Rows are points. To make a cloud, some directions were put in groups of two or more. Within a group, all points are equally far from the middle, so they leave a hole (a ring in 2 directions, a hollow ball in 3). The other directions are filled evenly. Then the cloud was stretched, turned, moved and blurred a little. How many holes are there, and how many directions does each take, smallest first?

Cloud:
array([[ 0.48, -0.54, -0.09],
       [ 0.30, -0.55, -0.23],
       [ 0.72,  0.29,  0.22],
       [ 0.40,  0.56, -0.10],
       [ 0.01,  0.39, -0.45],
       [-0.16, -0.62,  0.27],
       [ 0.40,  0.25, -0.45],
       [ 0.04,  0.07,  0.18],
       [ 0.32,  0.28,  0.27],
       [ 0.42,  0.55,  0.31],
       [ 0.58, -0.02, -0.39],
       [ 0.38, -0.28, -0.40],
       [ 0.51,  0.17, -0.16],
       [ 0.43,  0.20, -0.69],
       [ 0.27, -0.36, -0.30],
       [-0.42, -0.27, -0.29],
       [ 0.53,  0.00, -0.76],
       [ 0.71, -0.14,  0.27],
       [-0.43,  0.02,  0.50]])
Holes: 0

Cloud:
array([[ 0.50,  0.22,  0.56,  0.53],
       [ 0.33,  0.37,  0.23, -0.21],
       [-0.15,  0.30,  0.53, -0.46],
       [-0.50, -0.10, -0.16, -0.16],
       [ 0.33,  0.10,  0.94,  0.02],
       [ 0.27, -0.17,  0.14,  0.70],
       [ 0.27,  0.17,  0.68, -0.33],
       [ 0.62, -0.14,  0.55,  0.09],
       [ 0.19, -0.44,  0.46,  0.45],
       [-0.08, -0.20,  0.49,  0.47],
       [-0.07,  0.15,  0.09,  0.35],
       [ 0.09,  0.66, -0.10, -0.36],
       [ 0.43,  0.02,  0.02, -0.40],
       [-0.22, -0.26, -0.19, -0.07],
       [ 0.47, -0.08,  0.29, -0.09],
       [ 0.26, -0.41,  0.53,  0.40],
       [-0.29,  0.01,  0.17, -0.32],
       [ 0.44,  0.19,  0.29,  0.64],
       [-0.13,  0.73,  0.38, -0.16],
       [-0.59,  0.09,  0.27,  0.05],
       [-0.36,  0.45,  0.00,  0.05],
       [ 0.18, -0.06,  0.38,  0.70],
       [-0.22,  0.57,  0.09, -0.42],
       [-0.35,  0.41,  0.34, -0.28],
       [ 0.47, -0.16,  0.27, -0.05],
       [ 0.16,  0.27,  0.25,  0.03],
       [-0.15, -0.09, -0.02,  0.05],
       [ 0.35,  0.20,  0.46, -0.36],
       [ 0.15,  0.35,  0.06,  0.15],
       [ 0.56, -0.02,  0.16,  0.16],
       [-0.07,  0.32,  0.55,  0.31]])
Holes: 0
